Each point is reached from the start by the listed moves, each made 0, 1 or 2 times, or once backwards (-1), plus a little noise. Is the number of moves made odd or even? Then give how often each move was made.
In the rows, zero is written as 128.

Moves:
(1): [113 120 145 161 142]
(2): [147 144 153 122 133]
(3): [103 150 126 147 130]
Start: [129 126 123 131 135]
Points:
[ 95 178 102 136 125] => odd (-1, 0, 2)
[ 66 162 136 201 153] => odd (1, 0, 2)
[177 130 192 132 158] => even (1, 2, -1)
[125 119  80 106 115] => even (-1, -1, 0)

Moves:
(1): [121 169 126 120 123 130 143 115 113  91]
(2): [119 124 109 124 120 104 133 126 132 122]
(3): [128 129  95  99 105 136 133 132 123 128]
(4): [119 123 134 103 140 129 119 117 116 137]
(5): [117 129 121 123 114 124 138 101 139 126]
(6): [103 100 126 133 135 136 132 133 126 120]
(7): [122 140 110 162 139 128 106  95 158 103]
(8): [114 158 114 153 121 147 108  96 144 158]
Start: [104 140 120 135 115 154 129 122 131 126]
Points:
[ 50 119 116  70 149 211 121 130  66  99] => even (1, -1, 1, 2, -1, 2, 0, 0)
[132 156 126  84 115 171 153 175  79  67] => odd (1, -1, 1, 0, -1, 0, 0, -1)
[ 72 188  70 116  53 198 126  70 137 210] => odd (0, 0, 1, 0, 1, 0, -1, 2)
[126 128 111  82  97 171 111  95 135 182] => even (-1, -1, 1, 1, 1, -1, 0, 0)

Moves:
(1): [120 130 138 133 117 123 132 119 126 135 121 111]
(2): [138 134 117 126 122 133 119 136 120 135 126 116]
(3): [112 124 130 118 128 131 117 101 108 133 113 136]
(4): [121 132 118 145 111 116 135 162 153 100 137 134]
(5): [140 111 129 116 124 129 123 125 126 125 132 113]
(6): [127 140 120 131 121 136 119 109 128 126 146 118]
(7): [111 135 138 129 137 114 137 126 107 110 124 136]
(8): [100 121 100 125 121 124 137 119 135 115 131 121]
(9): [118 118 121 115 129 134 137 142 115 143 138 127]
(10): [119 117 114 152 121 112 108 119 130 150 150 106]
(11): [142 129 146 144 120 135 133 107  99 131 128 145]
(12): [111 119 122 133 138 137 127 139 136 125 120 119]
Start: [121 126 113 126 129 132 139 136 129 131 132 141]
Points:
[121  88 120  96 134 190 152 135  98 117 129 118] => even (0, 0, 0, 0, 2, 1, 0, 0, 1, -1, 1, 2)
[111  97 124 111 134 159 120 153  93 145 136  66] => even (1, 1, 0, 0, 2, 1, 1, -1, 1, 0, 0, 2)
[142  85 121 143 123 133 126 215 249 100 134  68] => even (1, -1, -1, 1, 2, 0, -1, -1, -1, 0, -1, 2)
[ 85 109  23 146  86  95 104 165 152 220 168  57] => even (1, 2, 0, 0, -1, -1, -1, 1, 1, 2, -1, -1)
[147 106 119 102 154 153 109  90 120 160  91 162] => even (-1, 0, 1, -1, 0, -1, -1, 0, -1, 0, 0, 0)
